Every row gives one point. To make a cloud, some directions were put in groups of two or more. Within a group, all points are equally far from the middle, so they leave a hole (a ring in 2 directions, a hollow ball in 3). The other directions are filled evenly. Then the cloud was stretched, turned, moved and blurred a little. How many holes are there, and how many directions does each take, smallest first?

Cloud (21 x 3)
[[.22, .35, .11],
[.43, .13, -.19],
[.21, .22, -.18],
[-.40, .27, -.12],
[-.44, .39, -.13],
[-.13, -.46, .40],
[-.08, -.10, -.29],
[-.30, .41, .44],
[.12, -.48, -.05],
[-.44, .15, .15],
[.45, .39, -.10],
[.15, .36, .28],
[-.22, -.02, .52],
[-.28, .20, -.20],
[-.12, -.16, -.40],
[-.42, .21, -.31],
[.48, -.14, .24],
[.31, .23, .28],
[.19, .50, .08],
[-.20, -.32, -.16],
[-.21, .32, .33]]
Holes: 0

Cloud (27 x 4)
[[-.19, -.32, -.20, .03],
[.26, -.23, -.01, .41],
[-.49, .43, -.09, -.31],
[-.53, .30, -.09, .21],
[.12, -.28, -.20, .08],
[-.01, .46, .22, -.33],
[-.03, -.06, .42, .27],
[.04, .45, -.33, .04],
[-.55, .09, .17, .02],
[.00, -.14, .32, -.30],
[-.19, -.25, .21, .40],
[.19, .31, .37, .20],
[-.21, .45, .18, -.59],
[.34, .00, -.25, -.11],
[.44, .16, .01, .27],
[-.29, .55, .16, .24],
[-.05, .18, .47, .28],
[.02, .43, -.36, .27],
[-.35, .33, -.35, .17],
[-.31, .15, -.37, .43],
[-.03, .54, .04, -.42],
[.38, .01, -.19, .35],
[.28, -.16, .15, .14],
[-.54, -.05, -.28, -.21],
[-.58, .10, .01, .13],
[-.25, .54, .11, -.18],
[-.52, .25, .19, .11]]
Holes: 1 (3)

Cloud (31 x 4)
[[.16, .30, .41, .48],
[-.36, -.04, .01, -.18],
[-.36, .32, .12, .05],
[.04, .33, -.12, -.37],
[.22, .16, -.22, .12],
[-.01, -.08, .15, .09],
[.15, .55, .06, -.11],
[.17, .35, .33, .09],
[.33, .14, .35, .23],
[-.01, .03, .14, -.15],
[-.08, .47, -.14, .51],
[-.25, .08, -.35, .30],
[-.13, .47, .29, .44],
[-.37, .35, .38, -.25],
[-.12, .68, -.24, -.22],
[.66, .36, -.19, .13],
[.32, -.01, -.02, .06],
[.51, .00, .07, .05],
[.37, .14, .13, -.57],
[.00, .53, .13, -.39],
[.61, .42, .35, .35],
[.07, -.02, .28, .12],
[.30, .26, -.15, -.33],
[-.33, .45, -.34, -.39],
[.06, .31, -.34, -.15],
[-.12, .48, -.35, -.38],
[-.09, .10, .42, .00],
[.13, -.08, .03, .17],
[.55, .46, -.05, .07],
[-.08, -.43, .41, -.18],
[.16, .46, .11, .34]]
Holes: 0

Cloud (50 x 6)
[[-.06, -.03, .68, -.12, .31, .00],
[.13, .52, .17, .43, -.15, -.05],
[-.15, -.59, .28, -.13, -.29, .16],
[.25, -.53, .40, .17, -.03, .17],
[-.14, -.21, .41, .31, -.57, -.05],
[.59, .00, .40, .24, .12, .10],
[-.33, -.21, .24, .21, .37, -.34],
[.59, -.29, .07, .02, .31, -.07],
[-.21, .21, .47, -.23, -.48, -.17],
[.55, -.01, .09, .35, -.37, .10],
[.01, -.28, -.02, .27, -.13, -.66],
[.05, .55, .07, .31, .08, -.17],
[.35, .40, .33, .09, .33, .00],
[.04, .05, -.31, -.16, -.19, .45],
[.15, -.18, .54, -.41, -.16, .10],
[.03, .21, .28, .17, .29, .43],
[-.09, -.17, -.32, .06, -.27, -.54],
[.35, -.44, -.22, .13, -.37, .11],
[.18, .24, .15, -.26, .26, .37],
[.47, -.21, -.06, -.31, .29, -.12],
[-.06, .50, .13, -.24, -.36, -.16],
[-.20, .12, .23, .44, -.13, .41],
[-.15, -.15, .48, -.30, -.51, -.09],
[.03, -.10, -.26, .16, .04, -.60],
[-.39, -.34, -.31, -.15, -.36, -.05],
[.43, -.39, -.23, .30, .09, .13],
[-.06, .00, -.12, .08, .28, .50],
[-.31, -.16, -.40, .11, -.39, -.23],
[.15, -.53, .27, -.36, -.22, -.02],
[.13, -.22, .17, .07, -.19, -.71],
[-.02, -.07, .62, .04, .26, .28],
[.28, -.07, .54, .37, -.13, .24],
[.27, .04, .55, -.02, .04, -.54],
[.30, -.28, -.12, .20, .38, -.34],
[.45, .06, -.14, .25, .19, -.41],
[.26, -.29, -.28, -.10, .35, .19],
[-.45, .00, -.18, -.38, -.12, .12],
[-.29, -.37, .31, .25, -.11, .38],
[.11, .40, -.23, .42, -.08, -.12],
[-.61, -.07, -.05, -.10, -.23, -.30],
[.09, .26, -.18, -.47, .04, -.12],
[-.33, .25, -.15, .04, -.45, .21],
[-.12, -.20, -.40, -.10, -.39, -.34],
[-.02, .24, -.37, .32, -.11, -.30],
[-.44, .11, .22, .49, -.29, -.04],
[-.25, -.28, .44, .12, .42, -.12],
[-.29, -.03, .57, -.27, -.16, -.39],
[.16, -.03, -.27, .23, .06, -.55],
[.11, -.34, .38, -.26, .11, -.51],
[.21, -.27, .56, .24, -.08, .27]]
Holes: 2 (3, 3)

Cloud (88 x 8)
[[.05, -.34, .39, .03, -.62, .09, -.04, .03],
[-.50, -.03, .36, .02, -.17, .09, .20, .25],
[-.38, .41, .00, -.16, -.39, -.10, -.49, .30],
[.24, -.23, -.24, -.22, -.34, .26, .03, -.08],
[-.31, -.22, .12, -.13, -.55, .27, -.05, .32],
[-.41, .12, .21, -.04, -.18, .27, .67, -.14],
[-.16, -.22, -.44, .48, -.37, .34, .19, .31],
[.33, -.35, .17, .46, .36, .40, -.37, -.01],
[.28, -.21, -.09, .11, -.10, -.25, -.28, -.36],
[.13, -.28, .19, .59, -.19, .21, .22, .46],
[-.37, .20, .01, -.16, .12, .38, .32, .18],
[.23, -.15, -.16, -.23, .03, -.47, -.07, -.08],
[-.41, .17, -.05, -.23, .44, -.21, .00, .18],
[.28, -.01, -.33, .43, -.33, .15, -.10, .49],
[-.08, -.42, .07, .54, -.23, .18, .24, -.03],
[-.34, -.28, .32, -.22, -.50, -.06, -.27, .21],
[.33, -.31, -.34, .22, .15, .18, .38, -.31],
[-.29, -.28, .35, .47, -.13, .26, .01, .51],
[-.05, -.55, .46, .18, .15, .52, -.20, .09],
[-.23, -.19, -.13, .73, -.18, .02, .13, .62],
[-.13, -.47, .41, -.13, .18, -.39, .33, .18],
[-.06, .25, .28, -.18, .30, .69, -.24, .18],
[-.23, .31, .35, .13, -.13, .56, .14, .22],
[.32, -.03, .01, -.18, -.52, .66, -.33, .17],
[.14, .28, .34, .35, -.32, -.12, .40, .33],
[-.34, -.15, -.26, .13, -.10, .37, -.39, .20],
[-.44, -.11, .31, .32, -.41, .22, .29, -.21],
[-.34, -.21, -.23, .38, -.33, -.51, .19, .12],
[-.10, -.46, .44, -.22, .07, -.20, -.09, .19],
[.22, -.02, .09, .38, -.32, -.52, .24, -.22],
[-.47, -.03, .38, .44, .27, -.26, -.39, .16],
[.30, .12, .07, -.03, -.31, .63, .02, .52],
[-.09, -.38, -.11, .29, .37, -.35, -.21, .40],
[-.03, .26, .29, .43, .08, -.15, -.06, -.10],
[.02, .27, .59, .35, .06, -.07, -.45, .24],
[-.37, -.16, -.20, .13, .13, -.21, -.31, .55],
[-.51, .02, .07, -.26, -.47, -.13, -.17, .21],
[.12, .23, .36, .54, .12, .41, -.38, .14],
[-.37, -.18, .38, .03, -.47, .00, -.21, .62],
[-.30, -.23, -.20, -.03, .00, .60, -.40, .23],
[-.40, .25, .45, .34, .23, -.23, .30, .42],
[-.18, -.28, -.15, -.18, .23, -.44, .22, .64],
[-.39, -.32, .33, .16, .21, .44, .46, -.20],
[.26, .32, -.38, .22, -.24, .17, .15, .41],
[-.44, .17, -.06, -.22, -.37, .20, .12, .00],
[.34, -.33, .16, .34, .31, .21, -.38, -.25],
[.22, .11, .39, .00, -.18, .14, -.09, .59],
[-.40, -.14, .16, -.13, -.15, .68, -.04, .11],
[.05, .20, .53, .22, .39, .55, -.14, .25],
[-.46, -.02, -.01, .51, -.01, -.28, .13, .12],
[.14, -.35, .46, .20, -.20, -.37, -.10, -.08],
[-.06, -.28, -.27, .21, -.47, .31, -.51, .20],
[.05, .18, .54, .20, -.20, -.16, -.16, -.24],
[-.46, .00, -.21, .34, .31, -.35, .05, .50],
[-.43, .12, -.28, .26, .32, -.13, .19, .28],
[.29, .07, -.20, -.08, -.28, .28, -.06, .39],
[-.23, .34, .02, .41, -.05, -.39, .02, -.03],
[-.32, .02, -.15, .18, .40, .26, -.12, -.32],
[.08, -.28, .22, .49, .05, -.51, .26, .42],
[-.41, .00, -.08, .28, -.05, .14, -.44, -.19],
[-.31, -.29, .05, .57, .04, .31, -.31, .15],
[-.41, -.28, .26, -.33, .28, -.10, -.50, .43],
[-.33, .44, -.15, -.02, -.09, .16, .09, .58],
[-.06, -.43, -.21, .01, .41, .62, -.43, .38],
[-.31, -.32, -.04, .46, .14, .28, -.30, .00],
[.23, .06, .41, .42, .17, .42, -.25, -.06],
[-.37, .36, .24, -.12, -.16, .00, .20, .36],
[-.28, -.19, -.46, .23, -.26, .22, .32, .15],
[-.39, .06, .57, .28, .31, .11, -.29, .07],
[-.40, -.02, .37, .40, .28, .11, -.13, -.16],
[.22, -.37, .25, .30, .17, -.22, .54, -.19],
[-.01, -.31, -.33, .32, -.16, .28, -.19, .31],
[.10, -.23, -.08, -.24, -.57, .03, -.38, .19],
[-.22, -.33, -.29, .28, .43, .48, -.12, .31],
[.17, .09, .20, .33, .34, -.37, -.08, -.14],
[-.41, -.24, .33, -.15, .01, .32, -.19, .23],
[.18, .03, .59, .10, .14, -.08, -.17, -.04],
[-.17, -.41, .26, .48, -.03, -.13, .00, .21],
[-.16, -.33, -.29, -.03, -.19, .12, -.11, .13],
[.19, -.24, .13, -.36, -.21, -.01, .02, .02],
[-.46, .13, -.16, .19, .21, -.21, -.27, .37],
[-.41, .16, .09, -.39, .14, -.22, .30, -.15],
[.20, -.39, .13, -.21, .25, .35, .47, .10],
[-.36, -.37, .29, .33, .00, .41, .12, -.45],
[.27, .04, -.04, -.27, -.46, .25, -.25, -.01],
[-.33, -.45, .55, .21, .20, .06, -.34, .05],
[.36, -.07, .19, .55, .15, .49, -.21, .08],
[-.04, .27, -.12, .33, .48, .60, -.44, .16]]
Holes: 2 (2, 2)

Cloud (73 x 8)
[[-.23, -.46, -.02, .13, .24, .07, -.17, .50],
[.22, .46, .41, .34, .01, .17, -.10, .00],
[.23, -.39, .48, -.31, .04, .09, -.40, -.41],
[-.19, -.29, .44, -.02, .35, .23, .07, -.04],
[-.27, .03, .12, .10, -.72, .42, .21, -.21],
[.23, .03, .45, -.42, .74, -.27, .10, .00],
[.06, .15, -.17, .32, -.11, .43, .33, .51],
[-.06, -.52, -.20, -.42, .12, .09, .32, -.34],
[.60, -.20, .32, -.43, .56, -.07, .13, -.31],
[-.09, .21, -.54, .17, -.18, .14, -.06, .12],
[-.27, .25, .59, .04, -.42, -.10, .26, -.05],
[.01, .06, -.40, -.04, -.07, .42, .50, -.46],
[.09, .10, .17, .45, -.56, .07, .00, .29],
[-.75, -.05, -.30, .05, -.43, -.23, .21, -.01],
[.05, .13, .32, -.58, .37, -.44, .45, -.19],
[-.21, .34, .35, -.50, .14, -.25, .12, -.40],
[-.03, -.28, -.24, .49, .13, .02, .22, -.13],
[-.06, .37, .66, .08, -.03, -.03, .13, .14],
[-.09, .45, -.06, -.33, .04, .11, .23, -.34],
[.26, -.34, .32, .30, .26, .24, -.43, .17],
[-.15, -.47, .24, -.05, .18, .15, -.28, .07],
[-.02, .18, -.15, -.07, -.39, .01, -.14, -.19],
[.10, -.06, .69, -.41, .52, -.03, .24, -.03],
[.22, -.22, .23, .13, -.14, -.39, -.17, -.50],
[.55, .00, -.12, -.05, .09, .07, -.24, .29],
[-.16, .44, .12, -.15, .41, -.19, .71, -.19],
[-.16, -.49, .02, -.28, .05, -.13, -.01, -.17],
[-.09, -.18, .72, -.02, .02, -.22, .22, .11],
[-.07, .27, .31, .41, .24, -.38, .34, .43],
[.15, -.05, .11, .07, -.08, .10, .15, -.68],
[-.14, .32, -.08, .31, -.03, -.08, .55, .41],
[.32, -.24, .19, -.35, .28, -.28, .29, -.56],
[-.16, .19, .07, -.20, .44, -.19, -.17, .23],
[-.34, -.55, .19, -.32, .04, .26, .16, -.07],
[-.15, .17, -.38, -.31, -.26, .27, .25, -.24],
[.07, -.48, -.53, .03, .32, -.18, .27, .27],
[-.15, .11, -.18, .26, .14, -.60, .58, .38],
[.44, -.28, -.23, -.25, .18, .18, .13, -.02],
[-.13, .27, -.05, -.12, -.23, .27, -.26, -.55],
[-.22, .16, .06, -.33, -.33, -.37, .18, -.02],
[.13, .25, .51, .10, -.55, -.01, .22, -.15],
[-.25, -.27, .71, -.24, -.19, -.15, -.06, .06],
[-.50, .19, .26, -.06, -.16, .34, .42, -.04],
[.04, .35, .52, -.20, .00, .38, .25, .02],
[.23, -.44, -.32, -.08, -.14, -.23, .51, -.23],
[.71, -.21, .41, -.33, .64, -.05, .11, -.09],
[.56, -.01, -.02, .17, .63, -.36, .01, -.12],
[-.17, -.13, .16, .23, .17, -.14, .59, .52],
[-.20, -.61, -.18, -.18, -.11, -.07, -.03, -.13],
[.01, -.03, .26, -.61, .24, -.18, .51, .17],
[-.09, -.27, .38, .26, .25, .18, .11, -.25],
[-.23, -.13, .02, .30, .31, -.25, -.24, -.34],
[.29, -.09, -.26, .24, -.39, -.13, .49, -.05],
[-.59, .09, .13, .01, .04, .12, .59, -.17],
[.17, .02, -.30, -.52, -.25, .21, .42, -.07],
[.45, -.30, .45, -.03, .41, .14, .47, -.04],
[.25, .02, .36, .08, -.27, .39, -.20, .16],
[-.10, -.50, .09, .35, -.32, -.09, .37, -.22],
[-.37, .36, .18, -.16, -.30, -.08, .29, -.39],
[.70, -.22, .12, -.11, .31, -.26, -.05, .04],
[.15, -.43, .01, -.11, .23, -.41, .11, .34],
[.27, -.23, .17, .51, -.35, .14, -.07, .19],
[-.35, .09, .03, .02, -.54, .46, .43, .00],
[.09, -.42, -.24, -.16, -.19, .01, .05, -.35],
[.29, -.18, .20, .17, -.43, .23, .38, -.03],
[.54, -.22, .42, .15, -.20, .12, .18, .09],
[.27, .03, .27, .17, -.33, -.13, -.04, -.54],
[-.44, -.04, .32, -.46, .18, .05, -.24, -.21],
[.15, -.20, -.12, .31, -.50, -.19, .00, -.24],
[.15, -.26, -.48, .01, -.21, .07, .58, -.28],
[-.66, .10, -.01, .02, -.18, -.09, .42, -.23],
[-.06, -.12, .06, -.18, .32, -.02, .42, .65],
[.13, -.46, -.22, -.10, .49, .02, .18, .34]]
Holes: 2 (2, 2)
